Each point is reached from the start by the listed moves, each made once or not at all, plus a little noise. Is the number of moves made odd or even? Then give how often each move was made.

Moves:
(1): [ 60  37 -15   7 -19 -14]
(2): [-33  58  -6 -30   9  -5]
(3): [-4  5 42 -2 -8 -9]
Start: [ 21   4   5  32 -14 -14]
Points:
[ 51  99 -19   8 -23 -32] => even (1, 1, 0)
[ 18  11  45  30 -23 -23] => odd (0, 0, 1)
[-11  64   0   2  -7 -22] => odd (0, 1, 0)

Moves:
(1): [ 31   4  -4   7  -3  -1   3   2  -2   3 -19  -3]
(2): [  2  39  18   1   8 -13  -1  -4  12   1   4  -4]
(3): [ 14 -14  33  10   7   0  -1   8  -7   2   2   5]
(4): [  1  -4 -10  41  -4 -24  -8 -17  -3  -8  12  -6]
(5): [ -2  -4  -1   4  36 -10  18   0  13  -4  -8 -11]
(6): [  2   0  -4  24  19  54 -18  -8   0  -8  23   4]
(7): [ -7   3  -3  15  -8  15  57   5  -3  17   8 -10]
(8): [-17  16  -7  13   1   2 -12  50   7   6  -4   2]
(9): [ -3 -11   5  -2 -12   1   4   3  55 -18  10  -6]
(10): [ 5  6 -2 14  3  5 -6 -8 17 44  5  0]
(11): [ 13  -9  -2 -14  12 -12  -2   7 -11   2  56  -9]
(12): [18 -9 -3 -2 -5 -5 18  5  5  5 12 55]
Start: [ 40  10  13   8  21  12  18 -14   6  -5  -4   3]
Points:
[ 64  28  38  76  67 -34  88  40  19  17  77  26] => even (0, 1, 1, 1, 1, 0, 1, 1, 0, 0, 1, 1)
[ 78  48   5 108  65  21  15  10 109  17  29  35] => odd (1, 1, 0, 1, 1, 1, 0, 1, 1, 1, 0, 1)
[ 59  -3   5  35  70  50  36 -17  24 -11  22  52] => odd (0, 0, 0, 0, 1, 1, 0, 0, 0, 0, 0, 1)
[ 38  54   8  76  13 -13  73  26  24  16  28  41] => odd (0, 1, 0, 1, 0, 0, 1, 1, 0, 0, 0, 1)
[ 82   8  48  76  59 -31  98 -15  85  37  96  18] => odd (0, 1, 1, 1, 1, 0, 1, 0, 1, 1, 1, 1)

Moves:
(1): [ 50  -5  11  12   1  -6   5  -8  -6   5  -7  -5  -5  15  -1  12  -8   4
  -7  10   5 -21 -15  14]
(2): [  8  48   0   0   3 -12   2  -3  -6  13   8   3   5  -7   3   0   9  -3
  -5   5   5  -7  -3   4]
(3): [ -7   7  36  -5  14 -14   3   1   9  10   3  -9   1   1  -8 -14   3  -7
   7   5  -5  -9   0   4]
(4): [  0   7   8  35   1  12   3  -9   0  -5   0 -18   0  -9  11 -12  14   3
 -20   7  -3   6   1  -9]
(5): [  1  -2 -13   6  23   1 -11   0   3  -8   5   1  -8 -10  -4  -5   2   0
   5 -10  -8  -3   1  -5]
(6): [  7  14  11  -8   8  46   4  -9 -12  -6  -3  -1  10   1  -8  -2   5  -9
   1   7  -9 -10   5   9]
(7): [-11   0   1   2  24  -8  60  22  -5 -11 -11  -7   9  -8 -18   4  -4  -9
   6  17   5  11  -5  13]
(8): [ 16  -1  17   1   3   0  -5  34   4 -11  15  -2   9  -4   7  11   5  -1
   0  -3  20  -9   8  -3]
(9): [  6   5  -2   0  -6   7   9  -1  32  13  -3  -7  -5 -16   1 -18   2   9
   0 -10  -1  -3   1   4]
(10): [ -7  -9  -3   4   2  15   3  13 -20  35   5   3   5   4   5 -14  -7 -14
   5 -14 -13  -6   3  -9]
(11): [ -1  -5  -5  -4  -5   7   6  -7   5  -9  42  -3  -2   2  -1   3   2   0
   1  10   1  -1 -19  -4]
(12): [ 2  6 14 12  4  1  2 -1  3 -3 11 41  5  0 -1 19 18  3  3 -1 -2  3 -4 -7]
(13): [  9  -4  -8  -1  -3  -8 -11  -5   7   4  -2   2  34  -1   9 -13  16   5
  -4   2  -3   2 -12  -7]
(14): [  0   4  -3   7  11   1  16   4  14  -8   1  -5   6  40  -2  -4 -11  17
  -1 -10   3   6   4  -5]
(15): [  8   5   6 -10  -2  -2   6   4  11  -3   1  -3  -8  16  44  -2  21  -3
  24   6 -15   4   1  -2]
(16): [ -4  -2   7   7  10   7  -6   1  10  17   7 -17   6   0   5  38   6 -10
  10  -1   1  12  -7  11]
(17): [  3  -6   1 -12   7  -8   2  -1 -12   6   1   1  -8  -5 -19 -13  46  11
   9   5   1  -4   9  -9]
(18): [-6  2  7 -3 10  3  1 13 -7  0 10  3 -4 -7  6  3 -3 28 -4 -7 -4 -4 -7 12]
(19): [ -1   9   7  20  -9   0 -10  -3  -7  -3  -7 -11   3  -4  -4   1  -9   4
  23   7   4  -4  -5 -10]
(20): [  4  -8  -5  -8  10   1 -14  18   6   7  -2   8 -14   4 -10   0  -5  -2
  -8  49   9   3   1   3]
(21): [ -5  -3   1  -4  12  -3   2 -19   1   2  -1   7   1  -1  16   5 -11   8
   2  -5  41 -13   1 -11]
(22): [ 7  1  1 -7  2 -1 -2 -3 -5 -1  2  5 -3  0  1 -4 -5 -1  2 -6  3 27 -7 -4]
(23): [  4 -12  -2   8   3   0  11  -4  -9   1  14   1  21  -4   4   0  -4   8
  10   8 -11   9  40   2]
(24): [ -1  -1  -1  13  -4   5 -13  -6 -15  -7  -4   6  -6   8  -2  -4   9  -7
  15  -1  13   5  -2  40]
Start: [  7   6   7   9   3   4  -1  -8   5   0  13 -32  17  13 -19  12  14  10
 -15 -10   4   8   4   3]
Points:
[ 80  43  17  63  42  58   0 -30 -21  29  73 -64  78  74  30  23  45   3
  62   9 -23  -6  -4  41] => odd (1, 1, 0, 0, 1, 1, 0, 0, 0, 1, 1, 0, 1, 1, 1, 1, 0, 0, 1, 0, 0, 0, 1, 1)
[ 48  -1  65  65 121  47  65  -3 -27  39  20 -83  41  39 -51   3  26  14
  27  59  30   9  30  -3] => odd (1, 0, 1, 1, 1, 1, 1, 0, 0, 1, 0, 0, 0, 1, 0, 1, 1, 0, 1, 1, 1, 1, 1, 0)
[ 55  49  16  69  74 -16  26  -3 -10   5   5 -51  38 -17 -11   9  14  48
 -29  64  56 -22 -37   7] => even (1, 1, 0, 1, 1, 0, 1, 0, 0, 0, 0, 0, 1, 0, 0, 0, 0, 1, 1, 1, 1, 0, 0, 0)

Moves:
(1): [-12  -1  -8 -38 -16  -5 -15  11  21   9  15   8  -3 -17  10 -21  13 -26
  28 -23 -15 -15  -4  20  -6  14   0]
(2): [ -8   5   3   1  -8  -1   4   3   4 -13  -9  -5   9  -3 -14 -14  -4 -14
  10 -10 -34 -16  -3  12 -13   6   8]
(3): [-19  19   6  13  26  -8  -1  -7 -38  11 -11  25   8  -1  12  -1  16   4
   4 -27  -8 -19  21  23  27  11   3]
(4): [ 13  -3  11  -3  -3   5  -5  13 -30  12 -23 -11  -3  -1  22   2  -2 -16
  11   1 -25  -4  -1  29 -19 -27  12]
(5): [ 14   2   4   5   2  -2  -3  10   1  -4 -21  -5 -23   3  14  18  -9   4
 -19  -3  13   6 -17   1  13  -1  -1]
(6): [ 13  10   6  -7 -28 -13 -11  -6   1  -9 -13   8 -34   9   1 -14   4 -11
   4   8   2 -25  20   1  -9  -8   2]
(7): [-16   5  11  -6   7   3   5  -6  -3  -9 -13  -1  -5  -2  22  12 -29  14
  11  -4  21  -8  22   3  -9   4  -3]
(8): [-11 -24 -13  -1   7   6 -13  11  10  -1  -1 -17   5   4 -15  -2   6  12
 -10 -14   5  -8 -13 -12   0 -12 -12]
(9): [-12   8 -14   3   8   5  -5  -7  15 -22  23  -5 -22   9   7   4  -3   9
  10  -3 -19   0   6   4 -11  14  -4]
(10): [  7 -15 -11   1   0  -8   3   8 -12 -10  -7   0  13   4  -7  11   8 -10
   0 -18  -2  -3  -2  -6  -4   3  -9]
(11): [  6   1  -5  -5   1   5  -2  -1  -9   0  15  -8   3  -8   1 -14 -10   0
   5   2   0 -12  -2 -10  11   2   9]
(12): [  1  17  19  -1   1 -25  -7  15  -4  -9  -2 -10  11  -6  18  -5   6 -12
   9  -7   7   2  -6 -27  18  18 -36]
(13): [ 20 -31   4   4   8   7  11   7   6 -10 -12 -17  11  22   7  -4  -5  10
 -26   8  17 -14   4  12  22 -30  -6]
(14): [ -9 -15  16  10 -26  11 -15   6 -53 -25 -12 -30   4  26 -18   9  -6  -2
 -23   6  31  15  -2  10   5  14 -20]
(15): [  6  12  11  -2  -3  18  -5   1 -16 -15  -8   7  -4   2   6  -7   8 -12
   4 -18   7   0   2   1  -4  -2   8]
(16): [-13  -5  -1  -4 -29 -32 -12  -6   5   7   1 -19   3  32  18  -5 -14  -7
 -21 -18   2  18  -5  -7 -14  -4  -1]
(17): [  5   0   9   1 -15   2  -6 -13   7   2  32  -2 -18  -4 -22  13   7  13
   8 -35   7  -2  11   8   7 -13  13]
(18): [  0   2   6   7  -1   9  15   4   8  12   0   2 -13 -35  14  -1  11 -20
  -7   7   1  -1   5 -10  13   0  -1]
(19): [  2 -13  -8  -3  10  33  14 -21  -2  12  -6 -19  11  -3 -11  -7  22  -1
  21  -5  -7 -26   2  -5   5  28 -12]
(20): [ -5   1   8   5   1  12   1 -17  -2  -9   5  11  -4   3  -3   3  -7 -16
  10  11  -5  -4  -9   2   9  -5   2]
(21): [  2   1  19 -11 -25  12 -18   3  -8   2  12  11   9  -5   0  22  12  -6
 -12  14 -12 -16   4 -11 -11   1   4]
(22): [ -9   0   2  -2  -5  20   9  10   1  -1   7 -12   4   7 -12   1 -12  -2
  18  17  -8  -2   2 -15   7   1  10]
(23): [  0 -23   4  32 -34   6 -11   4  -3  13  -3   8  -6   3  -8  -8   1   3
   6   2  -6   8   1   7   3   4  -9]
(24): [ -3  14  -3  15  19  14  -6  11  -6  11  18  12   2  -2 -10   3   4  -8
  -9  -4   2 -14 -10   0   5  10 -13]
Start: [  2 -11   7   8 -23  -4 -14  25  24  -1  12  19   6 -10  20 -18  36   7
  17  14  -1  24  -2 -23  -6  -5   2]
Points:
[ -19  -33   11  -35  -76    2  -53   16   27  -27   47  -37   30   -7
    3  -66   72  -67   82 -121  -35  -39  -31  -46    3   31  -25] => odd (1, 1, 0, 0, 0, 0, 0, 1, 0, 1, 1, 1, 0, 0, 1, 1, 1, 0, 1, 1, 0, 0, 0, 0)
[-42 -39  17 -25 -17  26 -22  40  24 -11  35  -9  19 -13  10 -48  18  19
  65 -73 -16 -69  37  17  38 -22  27] => odd (1, 1, 1, 0, 0, 0, 1, 1, 0, 0, 1, 0, 1, 0, 0, 0, 1, 0, 0, 0, 0, 1, 0, 0)
[ -6 -35  29  18 -73  14 -29  60  -1  19  -5   9 -14   1  82 -61  35 -42
   7 -40   6  -6   3  -1  62 -11  15] => even (1, 0, 1, 0, 1, 0, 0, 0, 0, 0, 1, 0, 1, 0, 1, 1, 0, 1, 0, 0, 0, 1, 1, 0)
[-43  -3  28  30  12  96 -27 -10 -20 -15  57  43 -13 -37  12  31  89 -16
  47 -83  -9 -78  36 -26  22  34 -23] => even (0, 0, 1, 0, 0, 0, 1, 1, 1, 1, 0, 0, 0, 0, 1, 0, 1, 1, 1, 1, 1, 0, 0, 1)
[-27 -38  42  97 -68  46 -32  52 -67 -57 -19 -11 -14  61  22 -10  23 -53
 -27 -36  -5  -2  -9  12  49  19 -29] => even (0, 1, 1, 0, 1, 0, 0, 0, 1, 1, 0, 0, 1, 1, 1, 1, 0, 1, 0, 1, 0, 1, 1, 1)
[ -15   10   75   57 -103   54  -75   37 -117  -42   14   29  -50  -16
   26   -1   53  -48   37  -66  -36  -72   69   38  -15   14    3] => odd (0, 1, 1, 1, 0, 1, 1, 0, 1, 1, 1, 0, 0, 1, 1, 0, 1, 1, 0, 0, 1, 0, 1, 1)
[  7  11  65 -14 -61 -17 -42  49  34 -29 -19  12 -55   1 117 -39  18 -78
   3 -29  52 -29  -1 -24  31  -9 -45] => odd (1, 0, 0, 0, 1, 1, 1, 0, 0, 0, 0, 1, 1, 0, 1, 1, 0, 1, 0, 1, 0, 0, 0, 1)
[  6 -78  64   7 -95  44 -46  39 -92 -15 -40 -74 -21  38  46  22  35 -13
 -20 -48  41 -75  46 -14  36 -37 -10] => even (0, 0, 1, 1, 1, 1, 1, 1, 0, 1, 1, 0, 1, 1, 0, 1, 1, 1, 1, 0, 1, 1, 0, 0)
